Each point is reached from the start by the listed moves, each made 0, 1 or 2 times, or once backwards (-1), plus a little noise. Say if it took an odd or an even number of moves. Then give how often each move was made.

Moves:
(1): [-1.6  1.0  2.1 -3.9]
(2): [-0.2  0.4 -3.2 -0.9]
(3): [-4.5 -1.8  1.9  2.9]
Start: [ 0.1 -0.1  0.4 -0.4]
Points:
[-3.5 -2.0 -5.9  4.4] -> even (-1, 2, 1)
[-9.6 -2.7 -2.1  3.6] -> even (0, 2, 2)
[  1.1   4.2  -0.8 -11.6] -> even (2, 1, -1)

Moves:
(1): [ 0.4 -2.5  2.2  0.6 -2.3  1.6  0.1 -0.2  0.8 -2.8 -0.7]
(2): [-0.1  0.0  0.1  0.5  2.5  1.5  1.1 -0.9 -1.0 -2.8 -1.7]
(3): [ 0.3  0.4  0.0 -1.5 -1.2 -0.2  2.0  1.0 -2.0  0.7 -0.7]
(4): [-2.0 -2.7 -0.4  0.1 -0.3 -0.3 -0.8 -0.9  1.0 -0.9  0.6]
(5): [ 0.1 -2.3  0.5  0.5 -2.3 -2.7 -0.9 -0.6  0.1  0.8  1.1]
(6): [ 0.4  0.4 -0.1 -1.0  1.6 -0.7  0.8  1.6 -0.6  1.0  0.9]
(7): [ 0.0 -1.0 -0.4  1.3 -0.4 -0.7 -0.1 -0.8  1.4  0.3 -0.7]
(8): [ 1.0  2.1 -1.6 -2.7  2.4  0.1  0.7  2.9 -1.9 -0.4  0.3]
(9): [-1.2 -1.0 -0.2  0.3  1.7  0.0 -1.9  0.3  0.4 -0.1 -0.3]
Start: [-0.4 -0.3 -0.7  0.2 -0.2  0.7  0.2 -0.6  2.1  0.6  0.8]
Points:
[-3.2 -1.7 -2.7  5.1 -2.6  0.8  0.5 -7.0  7.1  1.6 -1.4] -> even (-1, 0, 0, 1, -1, -1, 2, -1, -1)
[ -4.8 -10.5   3.8   6.5  -0.9   3.8  -4.5  -8.5   5.4  -9.6  -1.7] -> even (1, 2, -1, 1, 1, -1, -1, -1, 1)
[ -6.0 -20.6   4.1   7.0  -4.3  -3.5  -5.2  -5.4   8.9  -5.1   0.6] -> even (2, 1, 0, 2, 2, 2, 2, -1, 2)
[ -5.3 -13.3   4.9   7.7  -3.5   7.1  -2.4 -10.1   7.9 -13.7  -3.2] -> odd (2, 2, -1, 2, 0, -1, 0, -1, 0)
[-5.8 -2.1 -2.0  5.6  7.9  5.3 -2.9 -7.7  5.0 -5.4 -3.3] -> odd (-1, 2, -1, 1, -1, -1, 0, -1, 1)
[ 4.2 -2.4  5.1  0.1 -1.1  2.5  3.1  1.3  0.7 -4.8  1.8] -> even (2, 1, -1, -1, 1, 2, -1, 0, -1)

Moves:
(1): [ 1.3  0.2 -2.7  0.5 -1.5  0.2  0.5  0.5 -3.2 -2.0  1.0 -1.9  2.0 -1.8
 -0.5 -0.3  2.3  0.6 -0.2 -1.0  0.5]
(2): [ 1.6 -0.6 -0.5 -1.4 -0.1 -1.6 -3.6  1.0  1.6  0.6  1.6  0.7  1.3 -0.1
  0.8 -1.8 -0.9  0.8 -3.6  1.3 -2.0]
(3): [-1.6 -2.8  2.7 -1.5  0.2  0.4 -0.8 -0.4 -0.8  0.8  1.5 -0.1  1.2 -1.0
  0.9 -0.8 -0.5  0.3  0.7 -0.1 -0.1]
(4): [ 0.6  0.9  1.0  0.6  1.5  0.1  0.6 -2.1 -1.2  3.5 -0.1 -0.4 -1.0 -0.5
 -0.7 -0.6  2.0 -0.3 -0.5 -0.9  2.1]
(5): [ 1.3 -0.6 -0.8 -0.4  0.4  1.7 -0.3 -0.3 -1.3 -0.7  0.8  2.8 -4.7 -0.3
 -0.3  0.2 -1.3  0.7 -1.0 -2.5  0.3]
(6): [ 0.4  0.0  0.1  0.0  1.3  1.1 -1.9  0.5  1.1 -1.5  0.6  0.6  0.0  3.5
 -0.6 -0.9 -0.2 -0.9  1.0  0.4 -0.1]
(7): [ 1.2  0.3  1.4  0.0  1.2 -0.5  2.0 -0.7  2.2 -0.4 -0.4 -1.0  2.0  0.5
  0.1 -0.6  0.6  0.2  1.3  0.1 -1.1]
(8): [-1.8  1.4 -0.1 -1.4  1.0  1.4 -0.6  0.6  1.2  0.2 -1.0  0.8 -0.2 -0.8
  0.3 -1.6 -2.0  0.9 -1.0 -1.7 -0.5]
(9): [ 0.5  0.7  3.5 -0.5  2.3 -0.2 -1.6  1.0 -0.1  0.8 -0.1 -1.9 -0.8  1.3
 -1.0 -0.3  0.3 -1.4 -2.8 -0.8 -1.3]
(10): [ 2.0  2.1  0.4 -1.6 -1.9  2.0 -0.1 -0.4 -0.3  0.5 -0.4  0.8  1.3  0.9
 -0.3  0.6 -1.8  1.5 -1.9  0.8  0.1]
(11): [ 2.3  1.1  0.3 -0.4 -1.1 -1.7 -0.9  0.4  1.0 -0.8 -2.5  0.5  0.8  2.3
 -2.8 -0.7  1.1 -0.3 -0.2  1.4 -0.8]
(12): [ 0.1 -1.4 -1.6 -2.2 -0.2  1.2  1.5 -0.7 -0.1 -0.1 -0.8  0.0 -0.5  2.0
 -0.5  0.0 -0.9 -1.5  1.5  1.4  1.4]
(13): [-0.3 -0.8  1.9 -2.4  0.0 -0.6  0.2  1.2 -0.6  1.7  0.9 -1.0 -0.2  0.8
  1.8 -1.2  0.2  1.7  0.7  1.9  0.0]
(14): [ 1.8 -1.0  1.1 -0.5 -0.9  0.5 -1.9 -0.7  0.0 -1.3 -0.8 -0.8 -0.5 -0.1
  0.5  0.3  0.0 -0.5 -0.2 -0.5  0.4]
(15): [ 2.9  0.3 -0.3  1.3 -1.7 -0.1 -4.5 -0.9 -3.9  0.5 -0.7 -0.5  1.5  0.2
  2.1 -1.1 -0.8 -1.8  1.0 -2.2 -1.2]
(16): [ 1.2  1.1  0.7  0.8 -0.6 -1.0 -0.7 -0.4 -0.1 -3.3  0.9 -2.7  0.0  2.9
  0.5 -1.7 -1.7 -2.9  2.5 -0.1  1.3]
(17): [ 1.2  0.4  0.5  0.4  1.5 -1.0 -1.5  0.3 -0.6 -1.1  0.7 -0.7  0.8  1.5
  0.3 -1.0 -0.5  1.9 -1.9  0.4 -0.9]
(18): [ 2.1  1.4 -0.5 -3.2  1.6 -0.8 -1.6 -0.2 -1.8 -2.4  1.9  0.8 -0.5 -0.3
 -0.9 -0.1  0.2  1.1  1.2  1.0  1.1]
Start: [-0.6 -1.5  2.5  2.5  0.6  3.3  2.8  1.6 -1.0 -0.4  1.4 -0.7  1.4 -1.1
 -0.7 -1.0 -1.7  0.0 -0.1 -0.9 -1.0]
Points:
[  0.0  -5.9   5.4  -5.0 -11.7  13.1   4.6  -3.1   5.3  -3.2 -11.3   5.3
   4.2   5.3  -4.4   1.4 -11.5  -4.4   5.6   1.6   0.9] -> even (-1, -1, 2, -1, 0, 0, 0, 1, -1, 2, 2, 2, -1, 2, 0, 0, -1, -1)
[  6.6  10.5   7.4  -0.6   9.9  -0.6 -18.0   1.8 -16.5   2.3   9.1  -8.7
   6.6  -3.1   2.7 -12.4  -2.6  -1.0  -9.2  -9.4  -2.1] -> odd (1, 1, 0, 2, -1, 0, -1, 2, 2, 0, -1, -1, 0, -1, 2, 1, 1, 2)
[  8.2  -7.5   4.2  -5.4  -0.6   6.7 -14.8  -0.5  -4.8  -4.9   9.3   5.2
   3.2   3.8  11.4 -11.4 -20.8   3.3  -3.9  -5.1  -8.1] -> odd (-1, 2, 2, -1, 2, 0, 1, 1, -1, 1, -1, 1, 0, 0, 2, 1, 2, 0)
[ 16.6  -2.3   1.4  -6.2   0.3   6.0 -16.8  -6.8  -6.2  -7.4   1.7  10.6
 -10.8   9.4  -7.4  -6.6  -5.7  -8.4   5.1  -3.2   7.3] -> even (-1, 1, 1, 2, 2, 2, -1, 0, -1, 0, 2, 1, -1, 2, 1, 1, -1, 2)
[10.3 12.1 -8.4 -1.1 -0.7 11.2 -0.4 -4.4 -6.7 -4.1 -1.5 -1.1 12.3  3.3
 -5.1 -6.2 -0.5  0.1  1.4 -3.8  4.5] -> even (2, 0, -1, 2, -1, 2, 1, 2, -1, 2, 0, 1, -1, 0, 1, 0, 0, 1)
[  8.0   1.8  -0.8 -12.1   1.9   3.1   1.5   4.9  -5.7  -8.0   1.8   7.6
   0.0  10.3  -5.8  -2.8  -3.4  12.8   3.3   9.7  -1.0] -> odd (0, -1, 0, -1, 1, 1, 0, 0, -1, 1, 2, 1, 2, -1, 0, -1, 2, 2)
[ 7.8 -1.6  7.9 -5.2 -6.1  2.6 -1.0 -0.6  5.6  4.8 -3.6 -4.7  5.0  2.0
  1.2 -7.9 -5.3 -2.8 -6.0  2.2 -1.9] -> odd (0, 2, 0, 1, 0, -1, 1, 1, 0, 1, 1, 1, 1, 2, 0, 1, -1, -1)

Moves:
(1): [ 0.6  0.1 -0.2  1.6  0.8 -0.3  0.2 -0.4 -1.8  0.1  0.2  0.8 -0.6  0.7
  0.9 -0.9 -0.6  0.0  0.7 -1.2  2.2  0.7 -3.0  3.4]
(2): [ 0.4 -0.8 -0.8 -0.9 -0.2 -2.3  0.0  1.0  0.9 -0.2  0.8 -0.3 -2.1  0.8
 -1.3 -1.1 -0.3  1.1  1.2 -0.3  0.4  0.5  1.1  0.8]
(3): [ 0.7 -0.5 -1.0 -1.5 -0.5 -1.7  1.2 -1.5 -4.2 -0.2 -1.5 -0.8  0.1 -0.1
 -2.6 -2.1 -1.6 -1.6  1.2 -0.9 -0.2 -3.2 -1.2  0.4]
(4): [-1.8 -0.8  0.1 -0.9  0.6  0.9  0.3  0.2 -0.3  0.5 -0.4 -0.5 -1.6 -0.7
 -0.6 -1.4  0.5  0.9  1.0 -0.3 -0.9 -0.2  0.2  0.5]
(5): [ 1.4  0.9  0.9  0.8  0.2  1.7  0.6  1.6 -1.8 -0.5 -0.3  1.0 -0.7 -0.9
 -0.6  0.4 -2.4 -1.7 -0.6  0.0  1.9  0.7 -1.4  0.9]
(6): [-1.6  0.6  1.5  1.2 -0.6  0.9 -1.5  0.1 -0.6  0.3 -1.1 -1.7  1.6  0.0
 -1.2  1.5 -0.4  1.5  1.0  0.6  0.1 -3.1  2.7  0.2]
(7): [ 0.4 -0.4  0.3 -0.4  1.4  0.4  1.1 -0.5  1.1 -0.4 -0.8  0.1  1.3 -0.9
  0.7  1.6  0.5  1.5  1.1  2.2 -3.5 -0.9 -0.5  0.6]
(8): [-0.2 -1.0 -0.6 -1.2  0.6 -0.3 -0.9  2.3  1.2  0.3  1.4  0.5 -0.5  1.6
  0.4 -1.3  1.4  0.6 -0.7  0.3 -2.4  0.6 -0.2 -0.2]
(9): [ 0.9 -0.3 -0.5 -0.3 -1.2  0.8 -0.7  1.8 -0.2 -1.4  1.4  0.5  0.6 -1.2
  0.7 -1.7  1.0 -1.9 -0.8  0.0  2.6  1.0 -1.4  0.3]
(10): [-1.3  1.6  0.2 -1.8  0.3 -0.3 -0.2  1.0  2.0 -0.5  1.4 -0.3 -1.0  0.4
  0.0 -1.2 -0.2  0.9 -1.4  0.5  0.4  0.6  0.5  0.6]
(11): [ 0.2 -0.1  1.8 -0.6 -0.1 -0.9  0.0  1.9  0.7  2.7 -0.4  0.8 -0.6 -1.7
  0.4 -0.3 -0.6 -0.1 -2.2  1.6  0.8 -0.1 -0.7  1.6]
(12): [-0.8 -0.4 -1.7  2.1 -0.2 -0.1  1.0 -0.3 -0.3 -0.5 -0.8  0.0  1.1  1.2
  0.3  0.8  0.7 -1.5  0.9  0.3 -1.9 -0.6 -0.9 -0.6]
(13): [ 0.3 -0.5 -2.2 -3.0  3.7 -0.7  0.7  0.4  1.5  0.6 -0.1  0.1 -1.0  0.0
 -0.3  2.5  0.9  0.9 -0.2  1.0 -1.4 -1.2 -0.6 -1.0]
(14): [ 0.0  0.3  0.4  0.5 -0.4  0.1  0.6 -1.4 -1.1 -0.2  0.0  0.4  0.0  0.4
 -0.2  1.9  0.7 -0.5  1.3  0.4 -1.1  0.5  0.0  0.9]
(15): [ 0.0  0.0 -0.4 -0.2 -0.2  2.0  0.0  1.1  1.5  1.9  0.5  0.1  1.2 -0.3
  0.2  0.0 -0.8  0.1  0.3 -0.6 -1.0  0.7  0.5  1.3]
(16): [ 0.8  0.4  0.3  0.0  0.7 -1.4 -0.8  0.0 -0.8  0.4 -1.8 -1.8  0.1  0.9
 -0.2 -0.5 -0.2 -0.4  0.8  0.4  0.5  0.2  0.5  0.8]
(17): [-0.6 -0.1  0.0  2.3  0.1  0.2 -0.2 -0.7 -2.8 -0.4 -2.1  2.8  0.5 -1.2
 -0.2  1.2  0.7 -0.2 -0.4  0.4 -0.7  0.0  0.7  0.5]
(18): [-1.3  0.0 -1.1 -0.1  0.3 -1.5  1.0  0.7 -1.5 -1.8 -0.2 -0.1 -0.9  1.1
  2.2 -0.8  1.8 -0.8 -2.1 -0.2 -0.4 -0.3  1.1 -0.9]
(19): [ 0.5 -0.8  0.6 -0.9  1.5 -2.9  1.1 -1.2 -2.3 -1.1  0.8 -1.4 -0.7  0.2
 -3.4 -0.2 -1.5  0.5  0.7  0.1  0.9 -0.5  0.6  0.4]
(20): [ 0.8  0.8  0.0  0.5  0.6  1.2 -1.6 -0.6  0.6  2.1  0.2  1.3 -0.2  0.7
  4.1 -1.0 -0.2 -2.0  0.9  1.0 -1.0  1.1  1.5  0.2]
(21): [-0.6 -0.1 -0.5 -0.8  0.2 -1.8  1.1  0.5 -1.5 -0.4 -0.6  1.0  0.9 -0.2
  0.7 -0.1  1.4  1.6  0.1  1.8 -1.0  0.5 -0.5 -1.0]
(22): [ 0.8 -0.5  0.8  0.7 -0.3  0.9  0.9 -1.5 -2.1  0.7 -2.4  0.6  0.2  1.2
  1.4  0.5 -0.5 -0.7 -1.3  3.6  0.3 -0.1  1.5  0.6]
(23): [ 2.2 -0.2 -1.9  0.5  0.5  2.4 -0.6  0.5  0.1  0.5  0.8 -1.3 -3.3 -3.9
 -2.9  2.8 -0.9  3.7  0.2  2.0 -2.6  0.4 -1.9  1.3]
(24): [ 2.0  1.4  0.2  1.7 -0.3  2.4  0.1 -0.6 -0.8  0.8 -0.4 -0.4 -0.3  0.9
 -0.4 -0.6  1.2 -1.7  0.8 -0.4  0.5 -1.0  1.9 -0.4]
Start: [ 0.7  2.5 -1.4 -1.1 -1.0  3.9 -1.2  0.1  1.3  0.0  0.8 -2.1 -0.4  0.5
 -1.0  0.3  2.1  0.7  3.6 -0.3  0.9 -0.8  0.5 -0.5]
Points:
[ 11.7   6.0 -12.8  -1.6  14.0   2.4   8.1  -4.3  -7.0  -2.7  -1.4  -8.7
  -2.3   3.8  -4.5   4.4  -1.4  -1.0  11.3   5.1  -4.5  -7.6  -5.2   5.2] -> even (2, 0, 1, -1, 1, 0, 2, -1, 0, 1, -1, 2, 2, -1, 1, 1, -1, 1, 2, 1, 1, 0, 1, 2)
[ -8.1   2.6  -5.4  -9.1  12.0   0.0  -2.3   1.7   2.2  -3.9  -0.8  -1.9
  -5.8   2.6  -0.4  -1.8   9.7   7.0   2.5   2.5 -15.6  -3.1   7.3  -6.4] -> odd (-1, -1, 0, 2, 0, 0, 1, 2, -1, 2, -1, 0, 1, -1, -1, 1, 2, 1, 1, 1, 0, -1, 0, 0)
[ 11.4   7.0 -10.7   1.2   7.1  23.4   6.4  -3.5  -7.1   5.3  -5.5   1.8
  -1.9   0.9  -0.1   6.4  -1.8  -6.5  13.8  10.9 -10.2  -5.2  -8.2  14.1] -> odd (2, 0, 2, 1, 2, 0, 2, 0, 1, 2, -1, 2, 2, 2, 2, 0, 0, -1, -1, 1, 0, 2, 1, 2)
[ -4.5   2.4  -3.6 -13.5   9.4  -6.1   0.5   3.6   3.9  -0.5   1.4  -4.1
  -7.6  14.7   4.4  -3.4  14.0   5.4   3.5   5.7  -6.2  -4.0  11.6   4.2] -> even (1, 2, 0, 1, -1, 1, 1, 2, 0, 2, 0, -1, 2, 2, 0, 1, 0, 2, 0, 0, 0, 1, -1, 1)
[  5.2  10.9   9.4   1.0  -3.6   4.4  -6.8   6.5  -7.1  11.0  -2.2  -1.3
   3.4  10.0   8.3 -14.7   0.3  -8.6   6.0   8.2  10.0  -1.7   4.2  13.5] -> odd (2, 0, 1, 0, 1, 2, 0, 2, 1, 2, 2, 0, -1, 1, 0, 2, -1, -1, 0, 2, 2, 1, -1, 2)
[ -0.2   1.8  -2.5 -21.2   9.4  -7.1  -7.6  12.9  21.2   8.6   6.9  -8.8
 -12.8  -0.1  -4.2  -5.3  -1.0   6.9   2.3   3.8  -0.7  -0.4   1.6   1.4] -> odd (-1, 2, 0, 1, 0, 0, 0, 1, 0, 2, 2, 0, 2, -1, -1, 2, -1, -1, 0, 1, -1, -1, 0, -1)
[ -3.2   2.6  -8.0  -8.1   7.4  -7.3   2.2   6.2   4.3   2.7  -2.4   1.3
  -9.6  -1.8  -3.0  12.6   5.0   7.9  -3.4  10.4 -12.7  -0.7   4.9   3.5] -> even (-1, 2, 0, -1, 0, 0, 0, 0, -1, 2, 2, 1, 2, 2, 1, 1, 2, 2, 0, 0, 0, 0, 1, -1)
[  1.0   0.8   7.2  10.6   1.0  -3.2   4.4  -2.0 -25.0   2.9 -15.9   0.3
  -6.4   2.7  -1.8  -0.6  -3.2  -1.5   5.1   9.8   6.1  -2.6   0.7  14.2] -> even (2, 1, 0, 2, 2, 1, 0, 0, -1, -1, 2, 1, -1, 1, -1, 2, 1, 1, 1, 0, 1, 2, 0, 0)
